Each point is reached from the start by the listed moves, each made 0, 1 or 2 times, or once backwards (-1), plus a little noise. Say if it took an odd or an even number of moves. Then give how often each move was made.

Moves:
(1): [ 2.29  0.83  0.30 -1.59]
(2): [-0.02  0.60 -1.60  0.93]
(3): [ 0.11 -0.01  1.49  1.33]
Start: [-0.01 -0.15  0.02  0.18]
Points:
[-2.30  0.21 -3.50  3.62] -> odd (-1, 2, 0)
[ 4.48  0.91  0.71 -5.24] -> even (2, -1, -1)
[2.44 1.17 1.73 2.20] -> even (1, 1, 2)
[-0.05  1.07 -3.16  2.04] -> even (0, 2, 0)

Moves:
(1): [ 1.53  0.19  0.42  0.15  0.41 -1.25  0.74  1.63 -1.00  0.26]
(2): [ 2.21  1.75 -1.64  1.80 -0.88 -1.04 -0.56 -1.91 -1.70 -0.30]
(3): [ 0.36  0.60  1.85  0.41  0.08 -1.23 -0.70  0.62  0.10  1.55]
(4): [-1.52 -0.87  0.03  0.93 -0.21 -1.57 -0.59 -1.03 -1.83 -0.84]
(5): [ 0.90 -0.49 -0.66  0.46  1.63 -0.08 -0.09 -0.04  1.20 -0.72]
(6): [-0.02  0.72 -0.25  0.33  0.74  1.32 -0.86 -0.17 -0.07  0.63]
(7): [-0.94  1.91  0.43  0.68  1.30  0.61  1.83 -0.27 -0.34 -0.54]
(8): [-0.87  1.06 -0.92  0.96  1.33 -1.06 -1.01  0.75  0.37  0.20]
Start: [-0.65 -0.13  0.45 -1.11  0.06 -0.03  0.81  0.81 -0.98  0.26]
Points:
[-0.61 -1.22  6.17 -3.06 -0.57 -1.93 -1.62  5.76 -0.99  5.85] -> odd (1, -1, 2, 0, -1, 1, -1, 0)
[-6.69  4.17  1.18  0.25  6.09  0.16  2.89  3.50  0.78 -0.29] -> odd (0, -1, 0, 0, 0, 0, 2, 2)
[-1.13  6.10  2.91  2.76  5.28 -4.02 -0.91  4.71 -1.42  4.19] -> odd (1, 0, 2, 0, 0, 1, 1, 2)
